Rows are points. Each copy is the shape, with its points in the same order, stretched, turned, moved and blurred by noise. Say if it was mirrored as well.

Shape (6 x 2)
[[  7  10]
 [  9 -24]
 [-31 -25]
 [ 39 -45]
 [  2  31]
 [ 24 -42]]
Copy 1 (6 x 2)
[[ -2   0]
 [  0 -31]
 [ 37 -27]
 [-23 -56]
 [  1  22]
 [ -8 -52]]
Copy 1 is: mirrored
Copy 2 (6 x 2)
[[  2   2]
 [-14 -37]
 [-51  -4]
 [  2 -72]
 [ 13  28]
 [ -7 -57]]
Copy 2 is: only turned

Shape (6 x 3)
[[-42  10  30]
 [ 45  19  29]
 [-27  22 -31]
 [ 44  -9   9]
 [ 44  23 -34]
 [-38   3   5]]
Copy 1 (6 x 3)
[[ 12 -59 -13]
 [ 60  13  13]
 [-36  -6 -15]
 [ 36  16  45]
 [  4  45   8]
 [ -3 -34  -2]]
Copy 1 is: mirrored
Copy 2 (6 x 3)
[[-26  40  32]
 [ 56  20  13]
 [-20  24 -35]
 [ 50  -6  11]
 [ 56  -3 -45]
 [-32  25  15]]
Copy 2 is: only turned
Copy 3 (6 x 3)
[[-18   2  38]
 [ 59  13   4]
 [-29  29 -13]
 [ 49  -1 -17]
 [ 29  34 -44]
 [-25   7  16]]
Copy 3 is: only turned
Copy 4 (6 x 3)
[[ 12  15  34]
 [ 45  -2 -40]
 [-25  50  -6]
 [ 17 -19 -45]
 [  1  24 -68]
 [-17  24  23]]
Copy 4 is: only turned

Shape (10 x 4)
[[ -7 -36   1  21]
 [-15   9 -42  -5]
 [-36 -35  17  22]
 [  2   6 -19 -31]
 [ 27  18 -28 -16]
 [-43 -43  52  15]
 [-35 -45  26  28]
 [-29 -47  39  12]
 [-14  13 -39 -32]
 [  0  48 -23  -3]]
Copy 1 (10 x 4)
[[-38   9  30  -2]
 [ -7  -5 -35 -14]
 [-44 -18  35   8]
 [ 21  -6  -7 -27]
 [ 24  27 -19 -15]
 [-43 -36  73  22]
 [-55 -15  53  14]
 [-44 -19  67   4]
 [  9 -12 -31 -28]
 [ 28  10 -42  14]]
Copy 1 is: mirrored
Copy 2 (10 x 4)
[[ 19 -24  16  33]
 [-17  19 -32  16]
 [ -9 -30  34  36]
 [ -2   1 -21 -18]
 [ 16  26 -32 -19]
 [ -5 -48  67  23]
 [  0 -34  44  41]
 [  4 -47  52  20]
 [-24   9 -38  -8]
 [-19  52 -18 -15]]
Copy 2 is: only turned
Copy 3 (10 x 4)
[[-12 -33  32  -1]
 [ 17  -8 -27  24]
 [-37 -28  44  11]
 [ 36   5  -4  39]
 [ 52  13 -19  15]
 [-50 -22  72  25]
 [-46 -34  52   5]
 [-36 -28  65  19]
 [ 32   1 -21  48]
 [ 26  35 -34  12]]
Copy 3 is: mirrored

Shape (14 x 8)
[[ 12 -70 -30 -18 -27  20 -12  35]
 [-15 -17  53  20   3 -27  48 -13]
 [ 15 -54 -65  -9 -20 -29  11  19]
 [  3 -61 -43  -6  -3  10 -30   5]
 [-26 -19  32  20  19 -14  16  29]
 [ 12 -26  55 -12  34 -43  14  17]
 [-41   8  43 -32  55 -19  35  15]
 [ 21 -11 -38   1  14  -4  -7 -41]
 [  9 -26  43   2  36  -1  49  23]
 [ 13 -53 -36   2 -14  -5   5  40]
 [  6  68   1 -39  30 -25 -26 -27]
 [  1  63 -12   8  50 -23 -51 -25]
 [ 20 -18   8   0  27 -11  50  25]
 [  0  35   8  -1  -2   2 -29  -6]]
Copy 1 (14 x 8)
[[  2 -55 -41 -37   0  20  20  34]
 [-33 -24  59  39  14 -36  15  20]
 [-10 -49 -69 -17  17 -26  20  24]
 [  7 -73 -50 -23  10   4  -1   1]
 [-21 -33  31  22  14  -7 -13  32]
 [-14 -33  66 -10  11 -43 -24  35]
 [-68 -13  71 -10  18 -14 -44  10]
 [  2 -37 -15   1  21 -31   3 -43]
 [-15 -12  62 -16  36 -11   4  33]
 [  8 -45 -45 -14  21  -5  12  39]
 [-10  14  30   5 -12 -53 -62 -50]
 [ 20  -7  14  38  16 -36 -75 -47]
 [-11  -6  26 -18  39 -29  -3  32]
 [ 14   1  19  23  -5 -12 -28 -17]]
Copy 1 is: only turned
Copy 2 (14 x 8)
[[ 28 -30 -16 -36 -10  46 -35   8]
 [  0 -30  44  22 -36 -52  16   4]
 [ 28  -2 -62 -48 -17   5 -19  21]
 [ 11   1 -28 -21  11  23 -51 -21]
 [-30 -18  35  -1   9 -35  12  18]
 [ 36   6  70 -14  -1 -39  15  24]
 [-16 -22  70 -36   7 -29  53 -19]
 [  9  32 -20   8  -3  10  -5 -49]
 [ 24 -47  47   9   2 -21  40  20]
 [ 15 -12 -30 -33 -10  19 -17  32]
 [-22  78  37  -6  13  18  51 -42]
 [-54  88  19  15  40   6  23 -35]
 [ 22 -21  20   2 -13 -10  42  21]
 [-47  38  20  15  -6  28  12 -16]]
Copy 2 is: only turned

Shape (14 x 9)
[[ -7  17 -30 -33 -12  25 -11 -16  -5]
 [-15 -21 -24  32   5   6  -7   3  71]
 [  5  19 -32 -12  20 -11 -23  15  30]
 [-11   9 -10   3  20   8  18  18  -6]
 [ 72  -3 -27 -27 -12   2   7  23  -6]
 [ 54  -6  -8   2  19  18  11 -23  24]
 [-14  18  15 -39  10  12  18 -18   6]
 [-11  19 -25  69   3  14   8  21  -7]
 [ 23  16   6 -34 -38 -17   9  18   3]
 [ -7 -58  41 -37  16  29  -9 -75  -6]
 [  3 -33 -16  18  20 -85   6  23  11]
 [ -1  -7 -27 -35 -25 -23 -12 -55   5]
 [ 12   7  44  54 -14  15  -8 -13  -3]
 [ -6  13 -23  -2  -4  21 -68  24  11]]
Copy 1 (14 x 9)
[[-16   4   6 -44 -25  22  11  -5 -30]
 [-30  -8 -55  -5 -36  38 -19 -24  53]
 [-10   7 -49 -37   1  12 -17  -3   2]
 [-16   6  -2   5  20  16   3  20  -7]
 [ 61 -22 -15 -43  18  35  17  36  -6]
 [ 33 -21 -27 -15  24  71   9 -23  -8]
 [-18   9  30 -31  26  14   0 -23  -9]
 [-18  18 -37  55 -28  26  -4  30 -11]
 [ 39  22  15 -47   8  -5  19  17  21]
 [ -7 -76  53 -27  15  14 -26 -65 -20]
 [ 17 -27 -60  12  19 -61   2  16  41]
 [  9 -21  -9 -42 -17 -18  35 -40 -12]
 [ 35   4   8  49 -13  28 -30 -21   1]
 [-11   9 -24 -35 -47   2 -56  16 -23]]
Copy 1 is: only turned
Copy 2 (14 x 9)
[[ 24  38 -32 -21  11  26 -13 -17 -24]
 [-55  21 -18  25   3  30  -8  20  40]
 [ -2  36 -23 -18  11  -5  -6  26  19]
 [-13  13  -8 -12  22   2  14   1 -31]
 [ 55  13  10  10  41  13  21   9   7]
 [ 16  23   7  28  31  -3  27 -22  22]
 [ 10  21 -14 -38   7  -3  26 -31  -4]
 [-20  22  19  30  -3  18  -8  11 -43]
 [ 47 -10   0 -27  -2  12  28  15   3]
 [  6 -16 -32  -2  21 -18 -16 -93  10]
 [-11 -32 -24  39  10 -49   9  51  19]
 [ 34  15 -54   7 -15  -3  -8 -26   1]
 [  3 -14  44  23 -23  -9  -2 -30 -10]
 [  3  28   2 -19   4  17 -64  30   5]]
Copy 2 is: only turned
Copy 3 (14 x 9)
[[  4  26 -32  -8   7  44 -43  -4 -27]
 [-17  11  -4 -33 -29 -22 -16 -41  60]
 [ 20  44 -26 -38  16  -5 -41   6  27]
 [ -1  11 -33 -15  24   5  20  15   1]
 [ 67  -4 -28 -29 -41  22  -7  37 -14]
 [ 61  -1 -28  -3 -21  17   9 -26  18]
 [  6  32   8 -24  36  42   7 -10 -18]
 [-32   2 -42  42 -13 -28  10  15  45]
 [ 32  46  16 -17 -23  25  -6  37 -32]
 [ 25 -34  28  -3  28  24   1 -78 -52]
 [ 14  26 -16 -52 -20 -95  25  10 -20]
 [ 13  43  -9 -25 -25  13 -23 -51 -59]
 [ 13  -4  24  56   1 -16  12  -5  19]
 [  6  13 -14  -4  21  -2 -83   9  15]]
Copy 3 is: only turned

Shape (17 x 11)
[[ -7  34 -15 -17   7 -17  17 -20   4  31 -61]
 [ 31 -13 -57 -47  -8  -1  20   8 -27  -4 -21]
 [-21  66  10 -48  22  -7  -3 -39 -12  39  33]
 [-48 -24  -4  -9  13  24  59 -30  11 -12  -9]
 [ 19  29  -4  26  13 -39  15 -19  21 -35  33]
 [ -3 -12   8  -4  22  40  -7  25  65  -2 -22]
 [ 17  22   0  -6  28 -32 -23   2 -41   7  11]
 [  0  -2  -6  58 -36 -20   0  58  16  45 -34]
 [ 44 -22 -34 -22  17   1  20 -17  44  13   0]
 [ 23 -10  -9  29 -38  10  -2   9 -49  29  -5]
 [ 25   0  -8   6  -9 -26 -12   8   5  35   5]
 [ 32 -32 -21 -21 -48  -2  -1  -4   3   9 -19]
 [ -8 -11 -61 -25  20 -32 -15 -16   2   5 -50]
 [ 22  11  -1 -10 -26 -11  41   4   8  49  24]
 [-23   5   1 -51 -26 -12  52   0 -27   9 -63]
 [ 35 -18  54 -30   9  21  23  10  22  12  23]
 [ -9 -24 -28 -17  -1  -4  29  33  21  36 -34]]
Copy 1 (17 x 11)
[[-39  -4   5 -43 -17  23  33 -19  -1  32 -57]
 [ 14 -41  42 -53 -22  19   0  65  30  29  -8]
 [-40 -18  11 -42 -12 -61  37 -63 -29  51  19]
 [-69 -36  37   7 -38  39  14 -23  51 -24  10]
 [ 19 -14 -12  16   2 -36 -13 -42  24 -34  -5]
 [-30  59   6  22 -15  56  -9 -19  48  27  20]
 [-15 -17   0  -8  29 -40   7  17 -43  14  -1]
 [ -7  87  17  39 -50  10  -4  37 -19  -7 -64]
 [ 32 -31  18  13 -31  42  -6  -7  33  48  -5]
 [ 13  24  55 -24 -23  14 -10  45 -57 -26 -24]
 [  6  20  24  20 -19 -12  -8   8 -31  33 -24]
 [ 13  -1  72 -19 -38  33 -44  34  14  17 -36]
 [-39 -45  -9 -21 -19  30 -20  31  19  36 -37]
 [ 16  11  56   5 -50 -21  26  -5  -4  27 -19]
 [-59  -8  76 -52 -16  16  31  28  43  24 -56]
 [  5  27  81  25  18  14  15 -19  16  35  20]
 [-25   8  22  17 -40  37  17  45  28  38 -29]]
Copy 1 is: only turned
Copy 2 (17 x 11)
[[-42  -1   8  -7  51 -49  15 -40  46  -1 -49]
 [-17  -5 -47 -32 -11  11 -12 -63   1   2 -45]
 [-18  -2  16 -44  76 -37   3 -14 -27 -52   6]
 [-38 -26  -4   6 -45 -21  81 -21  22 -30 -18]
 [ 17  58  17 -20 -20 -18  -4  14   9  -9  23]
 [-63 -16  24  -2 -20  30  15 -27  64   7  28]
 [  8  -2 -14 -15  36 -22 -34 -10 -31  34   1]
 [-20  -1 -51  29  37  13   4  52  81  44 -26]
 [  3  -1   4 -70 -16  21  26 -46  55   3   6]
 [ 29 -33 -38  21  27  32 -11  24  19  14 -45]
 [  8 -13 -25 -35  30   2  -8  11  33  20  -4]
 [ 11 -39 -33 -31 -21  12 -19  -9  52 -13 -29]
 [-19   0 -24  -6  13 -46   0 -91  54  20  -6]
 [ -2  -5 -22 -62  22   8  27  43  19 -19 -37]
 [-68 -36 -33  -9 -10 -58   8 -21  14 -16 -84]
 [-37 -43  22 -69 -31  31   4  36  -4  -3  -7]
 [-52 -20 -44 -28   1   0  35 -22  60  21 -27]]
Copy 2 is: mirrored

Shape (18 x 12)
[[ 26 -40 -17 -30  -6 -11 -27  25 -27  -3 -11  21]
 [ 31  13  46  46   7 -30 -48  11 -24 -25   1   4]
 [-35  24  53 -32  -9 -11 -14  25 -41  43  35   1]
 [-16  -6  38  42 -39  26  55   2  41  13  -9  -8]
 [ 21 -37   7 -15  35 -47 -34 -18   9  29 -32 -31]
 [ 33 -11  20 -15  -4  79  27  -6   1 -19  41 -50]
 [ 48 -38 -56  52  -6 -27  32   6 -15 -57   0  21]
 [-38 -11  -5  28   7   4   7  39  -4  -1   6 -26]
 [ -1   2 -17  27   4 -16  23  65 -31   7 -47 -25]
 [ 24 -31 -43  30  21   5   3  32  24   1  -7 -22]
 [  9  21 -41   4 -31  18  15  27   2  20  53 -40]
 [ 15 -18  17  13   2 -28  -8  42 -44  30  14  49]
 [-38 -28   7  27 -39   8  12  25 -17   8 -16 -66]
 [  6  -9 -23 -20  14  22 -20 -22 -26  18 -16  26]
 [-10 -35 -27  -1 -35 -50 -54  28 -36 -14 -14  49]
 [  1  17  48  -8 -18  35  -6  23 -11  37   8  28]
 [ 16  37  34   2  29 -78 -47  40  -6  60   8 -59]
 [ 39 -19  13  49  25  27  -5  -7  -8  64 -19  12]]
Copy 1 (18 x 12)
[[ 22 -24 -16   3 -42 -12  -3   6 -11  -3  10  16]
 [-18 -11  -4  53   3 -20  11   4 -44 -24 -23  20]
 [-46 -26   3  13 -22   4  51 -17 -26  34  47 -20]
 [-34  -6   1 -34  22  45  34 -50   5 -25   4  -3]
 [ 37  15   0   6   2 -37  11  20 -21  44 -31  23]
 [-12  31  21  17 -51  25   9 -23  51  12 -22   4]
 [ 28 -24 -47  11 -19  41 -55 -23 -18 -46 -54  21]
 [-50   5 -19 -17 -13  58  -5 -12 -18  19  11  30]
 [-33  -5   0 -23   8  24 -39 -36 -26  23  26  28]
 [  9  36 -41  -1 -13  38 -37  -6  -7   8 -20  39]
 [ -9  11 -23  24  -9  73 -21 -16  21  22  24   1]
 [ -7 -24 -43  18 -29   7  13 -37 -47 -13  27   7]
 [-52 -26  33 -44   4  67  17 -21   7  35  33  47]
 [ -4 -27 -26   1 -24 -25   7 -16  27  22  -7  19]
 [  3 -69 -38   0 -17   8   5  20 -39 -24  25  32]
 [-33 -11  -7   6 -16  -9  43 -38   2  -8  44  -9]
 [  0  33   5  56  33 -15   5  17 -61  59  18  -3]
 [ -6  17 -31  10   2 -10  17 -62   3  16  -1  45]]
Copy 1 is: mirrored
Copy 2 (18 x 12)
[[ -3  -5   0  14 -47 -35  -5  10  15 -20  -2  11]
 [-45   2  35  48  -8  11  32  25 -27   7   3  43]
 [-18  41  49 -28 -42  21  20 -18 -46   8  -5  39]
 [ 36  58 -18 -18  48   1  53  22  -3  56  13  15]
 [ 24 -45  14  14   1 -38  -5  24 -52  -6 -23  -6]
 [ 37  43  59 -26   6  21  -9  51  45   6   5  25]
 [ 35 -11 -52  85 -30  -3   0   5  63  17  42  14]
 [  9  23 -14   0 -11  36  23  22 -17  11  14 -23]
 [ 13  -5 -49   3 -43  11  25  47 -12  55 -13 -11]
 [ 35  -8 -19  25 -11   9  13  27  25   8 -22 -40]
 [ 48  69  15  23 -45  38   0  -1  25  21 -26 -15]
 [-15  -3  17  25 -57  -1  46 -29   6  10   7  25]
 [ 33  53  -2   2  -2  11  29  63 -48  27  31 -28]
 [-17   1  19 -17 -10 -39 -17  -5  17  29   0   3]
 [-34  17 -26  50 -49 -37  10 -13 -14 -22  27   6]
 [-25  46  41 -38  -8  -6  39  -2   2  33 -18  34]
 [ 11 -12  36  27 -49  31  25  12 -90   7 -74   7]
 [  0  -9  55   1  13 -22  58   6  13  62 -18 -15]]
Copy 2 is: mirrored
Copy 3 (18 x 12)
[[-30  31   2  17 -32 -23  11 -27  41 -35  41   1]
 [  4 -15  30 -28 -19 -48   3  21 -34   5  13 -22]
 [-21  11 -17  53 -28  33 -18 -23 -13 -10  -5 -27]
 [  9 -15 -28 -13 -11  40   5  59   1  43 -82 -13]
 [-56 -38  10   0  -2 -19  27 -32  15 -77 -10 -11]
 [ 38 -32 -65 -22  -3  30 -56  27  49   4  -3   0]
 [ -6 -19  -4  -9 -11 -48  62  60  22  13  34  39]
 [ -9  -6   1  49   8 -10  -1   3  23  43 -14  -9]
 [-75   9  25  45 -17 -24 -16  58  24  33   8 -11]
 [-30  -5 -36   5  17 -40   1  18  52   2   9 -13]
 [  9  18 -77  50  12  13 -41  35  30 -14 -11  15]
 [-46  15 -15   9 -45 -24  34   2   8  -3  49 -21]
 [-13 -13  11  57 -29 -11 -16  28  25  36 -54   9]
 [-49  27  -5  -8  -8   2 -21 -43  16 -39  13  39]
 [-10  50  39  48 -29 -52  51 -34  21 -25  26  18]
 [-17  43 -26 -11 -30  30 -41  -3  11   2  -4 -28]
 [-52 -16 -11  44   1 -19 -12  -7 -28 -60 -11 -64]
 [-72 -14 -47 -63 -41 -18 -16   7  -3 -11   5 -13]]
Copy 3 is: only turned
Copy 4 (18 x 12)
[[-24  37  -7  -7 -30  -5 -24   3  42  52  33 -19]
 [-50  -4 -71  18  13 -35 -36  15  46 -11  45 -41]
 [ -3  17   8 -14  31 -36 -64  55 -22 -10  67  48]
 [ 22 -37  34   9  20  34  54 -45 -27 -54  29  -1]
 [-36 -27  -6 -14 -42 -64 -13 -32  63  18  14   3]
 [ 60   5  10 -22 -55  -6  22  20 -31 -49 -12 -26]
 [-19   4 -44  54 -37  67   7 -31  33  12 -11 -17]
 [-17  14  33  58 -13  18  18   5  -2 -36  21  30]
 [-10  25  43  70  24  31   2  16  65 -10  24  13]
 [-10 -19   9  47 -55   5  41 -13  33   5  18  -1]
 [ 43  -8  -4  41 -16  -5  31  47 -27   3   7  38]
 [-23   6 -16  21   9  -2 -69  19  19  34  92   5]
 [ 20  45  54  64  14   7  25 -16   2 -41  -5   7]
 [-33 -13  19 -21 -30 -16 -29  15   7  61   0 -22]
 [-66  53 -31  24   3   9 -25  -7  31  74  36 -14]
 [  3 -11  14 -25  22 -20 -20  29 -15  11  73 -17]
 [-21 -32 -37  27  19 -95 -33  47  70 -10  74  60]
 [ -6 -66  16  21 -17 -44 -32  -6  23  34  55 -51]]
Copy 4 is: only turned
